Each row of a before or after table is a point. The points were changed in one or more steps. Then noise was added and the rows were shuffled. The steps act on how far a point lies along the listed directions, d1 being the first. Name the steps. A step turns or swaps two directions, mirrors them in a line or flattens them onto one, adds a multiple of one to another, or multiplies one. Angles are multiples of 10 degrees, from the lower direction toward the higher: turns from -170 to 170, lines from 10 to 170 but not 90. Use the fewest steps. Two steps may share a direction if one is a turn and the other turns, adds or multiplies; they go together, in the order done. Otherwise the lowest direction goes first.
(in the rows, 128 means zero)

Directions:
(1): [150 132  78]
(2): [ 98 173 118]
(3): [169 159 148]
Before (8 x 3)
[[116 116 141]
 [172 145 170]
 [ 81 155 176]
 [149 138 148]
 [ 83 122  89]
 [ 97 131 162]
 [166 138 183]
 [ 80 148 105]]
After (8 x 3)
[[138 138 117]
 [142 179 151]
 [ 84 103  88]
 [163 157 164]
 [ 91 101  75]
 [126 185  82]
 [135 160  89]
 [104 118 110]]
Steps: turn d2 and d3 by 160 degrees; turn d1 and d2 by -160 degrees

Directions:
(1): [127 117 108 151 200 131 105 164]
(2): [ 96 162  73 133 122 111 175 146]
(3): [191 183 127 119 124 128 121 157]
Before (8 x 8)
[[111 153 116 137 196 140 134 150]
 [147 150 105 169 205 156 104 158]
 [167 141 146 127 126 122 134 125]
 [145 186 108 119 110 100 165 136]
 [  7  94  64 149 108  88 221  88]
 [145 106 142 111  89 118 110 104]
 [149 165 127 110  99 129 106 142]
 [146 128 172 103 110 123 112 122]]
After (8 x 8)
[[116 104 159 111 112 121 119 112]
 [107 151 121 114  90 102 165 101]
 [ 57  95  61 178 223  92 162 154]
 [135 122 148 121 106 118 150 101]
 [118  84 129 121 118 118 104 105]
 [155 192 130 126 159 146 145 147]
 [207 201 124 135 122 155 125 143]
 [111 129 125 106  71 128 118 106]]
Steps: turn d1 and d3 by 70 degrees; multiply d2 by 0.7

Directions:
(1): [161 108  85 150 157 181 110  68  84 113 121 118 108 119]
(2): [154 137 155 178  91 140 145 132 102 106 159 200 121 157]
(3): [133  85 119 137 136 166 139 149 155 110  90 161 204 102]
(4): [ 95 109 142 166  97 193 124 141 152 169 133  86 119 167]
Before (8 x 14)
[[144 135 110 144 155 126 113 102 101 111 121 125 116 130]
 [121 148 135 105 129 100 123 150 143 148 143  79 128 137]
 [156 121 160 141 105  89 155 143 131 112 144 232 150 142]
 [128  96 143 183  85 204 141 141 133 100 122 206 158 144]
 [123 163 130 125 100  44 150 154 128 128 158 169 115 134]
 [160 104  92 120 173 167 135  78 100 109  86 115 172  90]
 [122 109 126 142 137 140 128 125 141 126 115 118 154 122]
 [ 87 100 189 175  78 178 146 175 177 153 132 149 171 155]]
After (8 x 14)
[[179 100 100 183 144 220 136  55  68 105 113 139 144 127]
 [118 148 161 136  98 115 133 171 149 152 155 106 133 159]
 [142 131 140  72 143  31 144 147 150 113 118 191 159 102]
 [ 64 115 158  67 143  84 130 177 202 158  95  82 182  93]
 [154 128 104 160 154 147 112  90  89 107 124 130 112 134]
 [123 111 128 146 134 142 129 123 137 127 121 118 146 129]
 [111 166 140 108  98  22 157 176 151 131 152 170 131 129]
 [118 106  86  66 173 119 114 114 143 101  75 121 159  67]]
Steps: multiply d1 by 1.6; mirror d2 and d4 in the line at 120 degrees; multiply d3 by 0.7

Directions:
(1): [ 95 172 111 109 188  87 107 114  94 144 142 121 151 129  81 156 136 182
 138 132 131 116  52 146]
(2): [115 139 126 129 148 107 122 107  39 120 123 160 103 112 103 109 155 135
  67 140 130 171 197 107]
(3): [ 83 102 144 134 141 140 152  80  59 127 164  92 124 136 157 108  74  88
 172 116 175 112 127 145]
Before (12 x 24)
[[158 144 111 134 108 134 132 124 116  99 120 161  95 132 130  97 138 109
   88 139 110 159 202 113]
 [100 152  95 106 148 109 132 104  89 137 133 129 137 105 104 133 126 165
  157 147 121 113  89 129]
 [100 208 108 105 197  42 104 135  37 137  97 174 130 142  47 120 193 204
   50 164 100 184 145 120]
 [111 152 116 104 171 105 114 118  30 102 117 168 100 111  91  90 164 141
   65 147 121 168 180 103]
 [155  95 140 147  97 164 158 125  87  97 120 168  90 126 163  91 107  84
   90 131 137 151 220 103]
 [149 188 126 128 155  96 105 150 126 152  97 174 119 125  50 151 219 211
   42 158  89 162 138 118]
 [116 108 140 127 130 163 153 106 120 128 173  88 118 164 167 121  69 118
  210 112 180  69  82 147]
 [146 113 141 152 131 117 123 139 109 105 106 184  79 105 121 121 183 116
   58 141 135 187 242  93]
 [124 162 125 108 157 102 109 147 199 139 137 109 161 153 120 156 104 149
  186 107 129  94  37 142]
 [195 128 128 129  74 150 146 167 202 106  79 153 123 139 152 141 144 134
   98 149  67 117 180 108]
 [106 151 142 122 160 142 142 112 127 145 141 111 143 121 118 155 112 146
  156 142 114 110  45 160]
 [127 115 122 134 117 156 140 105 118 118 133 118 114 132 154 118 146 111
  107 136 150 136 155 106]]
After (12 x 24)
[[116 131 149 129 140 157 151 111 125 140 142 106 133 125 132 138 103 121
  150 139 116 116  81 153]
 [152 133 128 140 139 103 107 155 136 110  96 188  94 106  99 139 193 141
   61 138 121 178 206  96]
 [106 109 145 130 135 160 159  93  86 125 173  94 109 162 161 115  69 112
  196 113 187  77  99 143]
 [131 159 114 101 159 109 113 136  72  98 107 178 100 112  85  93 175 142
   55 155 106 175 179  95]
 [164 175 132 129 128 114 108 174 177 151  92 164 123 128  69 153 215 196
   58 156  86 148 137 121]
 [176 141 123 128  95 140 143 160 205 115  93 137 139 150 145 156 136 151
  125 150  74  99 132 125]
 [157 158 105 128 121 123 124 137 128 106 118 160 102 140 115 113 146 130
   90 143 103 155 174 115]
 [109 141  99 111 131 124 138 106 102 131 130 133 125 106 118 123 127 151
  152 147 122 119 116 124]
 [120 142 134 117 143 122 123 138 192 136 147 101 152 155 147 141  81 118
  195 106 136  94  66 139]
 [120 127 121 131 128 146 135 111 116 118 132 123 120 128 148 124 152 128
  105 131 145 134 140 108]
 [145 124 124 138 124 139 141 124  82 106 122 167  99 126 135 106 123 121
   86 140 128 152 183 115]
 [136 194 117 109 156  63 107 160 107 128  74 182 127 141  72 123 205 189
   49 162  80 191 166 116]]
Steps: multiply d1 by 0.4; turn d2 and d3 by -20 degrees
